Rows are points. Each copy is the shape, with its points in the same order, stretched, turned, moved and blurred by noise. Some copies are also mirrored. Which?

Shape:
[[ 12  -2]
 [ 19  -5]
 [-35  13]
 [  7  -1]
 [  9 -27]
 [ -6  -4]
 [-14  44]
 [-13   4]]
Copy 1:
[[-13  -8]
 [-13 -15]
 [ 14  37]
 [-10  -2]
 [ 13 -31]
 [  2   1]
 [-40  53]
 [  3  13]]
Copy 1 is: mirrored
Copy 2, 8 rows:
[[  5  -1]
 [ 13 -10]
 [-31  56]
 [  3   5]
 [ 35   9]
 [  1  21]
 [-60  21]
 [-11  29]]
Copy 2 is: mirrored

Shape (5 x 2):
[[-28   6]
 [-27 -26]
 [ 42 -34]
 [ -6  16]
 [ 42  -2]]
Copy 1 (5 x 2):
[[ -4 -30]
 [ 30 -28]
 [ 25  26]
 [-21 -13]
 [-11  26]]
Copy 1 is: only turned
Copy 2, 5 rows:
[[  8 -27]
 [-28  -7]
 [-43  60]
 [ 18 -14]
 [ -8  42]]
Copy 2 is: mirrored

Shape:
[[ 42   3   5]
 [  6 -14 -15]
 [ 44  40  34]
 [-10 -40  -6]
 [ 24  -5 -14]
 [-19  -7  10]
 [ -1 -15   0]
 [  4  31  15]]
Copy 1, 8 rows:
[[ 34 -10  14]
 [ -5 -16  -7]
 [ 60  27  39]
 [-11 -13 -34]
 [  8 -18   4]
 [ -2  16 -14]
 [  2  -2 -13]
 [ 21  27  21]]
Copy 1 is: mirrored
Copy 2 (8 x 3):
[[-32   3  31]
 [  3 -27  26]
 [-45  43  -1]
 [ 37 -24  36]
 [-19 -21  26]
 [ 27  -5   6]
 [ 12 -15  18]
 [-12  20 -16]]
Copy 2 is: mirrored
Copy 3, 8 rows:
[[-30 -10  19]
 [  2  17  33]
 [-31 -22 -22]
 [ -3  48  40]
 [-12   1  32]
 [  8  39  10]
 [ -2  29  23]
 [  6   3 -12]]
Copy 3 is: mirrored

Shape (6 x 3):
[[-36 -33  -7]
 [-27   3 -11]
 [  5  54  31]
 [ 24  10  -1]
 [ 25 -26  31]
 [-60 -22  -3]]
Copy 1, 6 rows:
[[-47  11 -21]
 [-14  -2 -38]
 [ 41 -44  -9]
 [ 17   9   7]
 [-27   1  32]
 [-54   3 -41]]
Copy 1 is: mirrored
Copy 2, 6 rows:
[[ 37 -23  -9]
 [  7 -23   0]
 [-20  22  40]
 [-16   9  -8]
 [ 19  37   6]
 [ 38 -28   8]]
Copy 2 is: only turned

Shape (7 x 4):
[[ 37   1   7 -33]
 [  4 -36  12  13]
 [ -2  -6  45 -22]
 [ -6 -21   2  34]
 [-15  19   0 -11]
 [-14   7 -24   9]
 [ -9 -23 -21   8]]
Copy 1 (7 x 4):
[[ 14  13 -13 -60]
 [  7 -10 -35   5]
 [ 52 -28 -16 -16]
 [ -4   9 -20  31]
 [ 15  -3  34  -7]
 [-15  11  32   7]
 [-22  -8   8  -1]]
Copy 1 is: only turned
Copy 2:
[[ 45  -7  21  11]
 [ -3  10  25  31]
 [-14  -9 -17  21]
 [ -7  30  26  15]
 [  0  -6  15 -34]
 [  8   8  35 -34]
 [  0  -1  53  -1]]
Copy 2 is: mirrored
Copy 3, 7 rows:
[[ 21  26 -41  23]
 [ 23   4 -10 -31]
 [  9  -9 -52  13]
 [  9  -4  20 -40]
 [-22   2 -18   6]
 [-32  11  11 -16]
 [ -8  20   0 -31]]
Copy 3 is: mirrored

Shape, 8 rows:
[[  5 -15  22  30]
 [ 22  -6 -10 -17]
 [ -9   7  30   2]
 [-19  -4  -7 -18]
 [ 14 -33  24  19]
 [-19 -12   1   2]
 [ 18 -18  21  45]
 [ -8  -5 -25 -15]]
Copy 1, 8 rows:
[[ 17  22  45  18]
 [ 32 -22 -31  15]
 [ -3 -13  30  -9]
 [-19 -24 -15  -4]
 [ 33  16  39  44]
 [-17  -2  11   6]
 [ 31  40  52  23]
 [-11 -18 -37  -1]]
Copy 1 is: only turned
Copy 2 (8 x 4):
[[ 24  11  -7  13]
 [-10  28   3 -28]
 [ -6  20 -10  22]
 [-35  13  10  -2]
 [ 33  28   3   7]
 [-16   7  10  11]
 [ 43   9 -12   9]
 [-29   3  12 -13]]
Copy 2 is: only turned
Copy 3 (8 x 4):
[[ 10 -40  16  -9]
 [-11 -10 -34  -7]
 [-11 -18  15   1]
 [  1  16   3 -20]
 [ -1 -50  -2 -23]
 [ 11  -1  14 -23]
 [ 17 -56  14  -6]
 [ 10  19  -9 -20]]
Copy 3 is: mirrored
Copy 4:
[[-15  40 -23   4]
 [ 20 -10  -5   6]
 [-12  15  21   6]
 [-11 -30  -4 -11]
 [ -1  32 -29 -15]
 [-20  -9 -19 -11]
 [-12  60 -37  13]
 [ -5 -33 -22  -2]]
Copy 4 is: mirrored

Shape, 10 rows:
[[-29   5 -11  -9  18 -16]
 [ 16  13   7   7 -15   4]
 [ 13  14  -4  21 -31 -14]
 [-21 -33 -39  -9  19  -5]
 [  8 -17  -4  24  -4  11]
 [ 16   1 -33   8   3 -48]
 [-16 -28   3  -6  22 -17]
 [ 26 -31   9  -5  -4 -31]
 [ -5   3  -3  -8 -16 -20]
 [-10  -4   6  21 -29   5]]
Copy 1 (10 x 6):
[[-19 -10 -17   3  -8 -19]
 [ -2  -3  14   2   2   2]
 [  2   7   8 -18  -9   8]
 [-10 -19 -37  25 -13   7]
 [  5   1  -2  26  14  15]
 [ 12   0 -15 -33 -58 -20]
 [ 16 -21 -33   2  18 -18]
 [ 48 -27 -16 -26   8 -13]
 [  2 -17  -5 -20  -6 -10]
 [ -6   0  -5   3  28  14]]
Copy 1 is: mirrored
Copy 2:
[[ -4   1 -33 -24  -3   7]
 [  0  -5  22   0   9 -22]
 [-11   9  35   2  -7 -44]
 [ 30 -26 -33   2 -26  11]
 [  2 -32  17   9 -18 -14]
 [ 28  -2  16 -25 -18 -44]
 [ 12 -20 -13 -20 -20  27]
 [ 28 -17  25 -10 -16   4]
 [  5  15  -2  -8  -5  -7]
 [-21   1  18   7 -16 -10]]
Copy 2 is: only turned
Copy 3 (10 x 6):
[[ -6  11  -4  31  27  22]
 [ -1  -7   9  -9  13 -33]
 [ 16   0   6 -14  32 -47]
 [ 18  30  29   6  -2  42]
 [ 24  -7  16  -9  -7 -17]
 [ 12  60  24  -5  30 -31]
 [ -6  21  -6  11  -5  16]
 [ -2  42   6 -30 -10 -29]
 [ -4  14  -2  -5  25 -11]
 [ 21 -26  -3  -8  10 -17]]
Copy 3 is: mirrored
Copy 4, 10 rows:
[[ 14  -7  -3  15 -34   6]
 [ -7  -6   7   6  28   8]
 [  5   2  21  23  21  30]
 [ 28  31  13 -16 -35 -10]
 [ -6  32  15   0  24 -13]
 [ 52  19  -3  30  -7  30]
 [  0  28 -12  -6 -33  -2]
 [ -3  39 -16  -9   1  26]
 [  3  -2   4   7 -17  28]
 [-21  14  26  10   8   6]]
Copy 4 is: only turned

Shape:
[[-15  -7  -6 -24  12   9]
 [ 17   4 -11  -8 -21 -27]
 [ -2  -9  -3 -19 -22 -21]
 [ 10  13  27  18   8 -11]
 [-11 -17 -21 -15 -33 -19]
 [ 13  17  15   2  -9 -28]
 [  1 -17   1   3  11   3]
 [ 23  16  45  19  -5  -2]
 [-22  -2   8   0  -5   9]
 [-23 -11 -14  -3 -19   8]
 [ 22 -14  -7 -33 -20 -28]
 [  3   9  -3   0 -14   7]]
Copy 1:
[[-11 -22  -7  28 -16  -6]
 [ 10  36   6   5  15  14]
 [ 17  23   7  29  17  19]
 [ 41   6  11 -22 -20 -32]
 [ 12  12   6  35  41  36]
 [ 35  35   1  -5 -11 -16]
 [  3 -22  15  -3   0 -15]
 [ 60  15  17 -29 -41 -11]
 [ 25 -20  -4  21  -7  -1]
 [ 13 -24  -5  29  20  24]
 [ -2  43  19  26   5  28]
 [ 14  -3  -9   5  -8  15]]
Copy 1 is: mirrored
Copy 2, 12 rows:
[[ 18  -6  12 -12  15 -18]
 [-19 -16  30  48  21  13]
 [ -9 -15  13  41  29 -10]
 [-26  12  -9 -10  -5   4]
 [ 16 -25  21  53  28  -3]
 [-30   9  10  28  17   2]
 [ -1 -13   3 -14 -13  -2]
 [-42   4 -33 -14  14  17]
 [ 24   0 -13  -5  15  -8]
 [ 40 -15   2  16  19   0]
 [-37 -30  30  44  32  -4]
 [ 10 -14   3   7  24  19]]
Copy 2 is: mirrored
Copy 3:
[[-14   1   0  11  15   3]
 [ 14  29  -4 -14  -8  -3]
 [  9  28 -10  -6   7   8]
 [  6 -10 -36 -26 -23   4]
 [ 10  28   8  -6  10  19]
 [ 15  16 -36 -33 -11  -7]
 [ -1 -13   8  11  -5  18]
 [  3  -1 -48 -28 -39  12]
 [-12  -1 -10 -12   4  23]
 [ -9   7  10  -6   8  31]
 [ 16  33  -1  13   1  -4]
 [ -9   7  -2 -15 -15  12]]
Copy 3 is: mirrored
Copy 4, 12 rows:
[[  0   1 -11  23 -27 -11]
 [ 11 -12 -26 -10  11  31]
 [  5 -26 -30   2 -10  23]
 [ 10 -16  37 -22  -7  10]
 [-11 -25 -52  12   2  14]
 [ 22 -22   7 -21   1  28]
 [-13   3   3   3 -11   4]
 [ 19 -22  57  -8   3  31]
 [-10 -24   6  18 -17 -14]
 [-19 -27 -31  25  -3 -15]
 [ 17  -5 -39  10   1  49]
 [  3 -13  -3  18  11   2]]
Copy 4 is: only turned
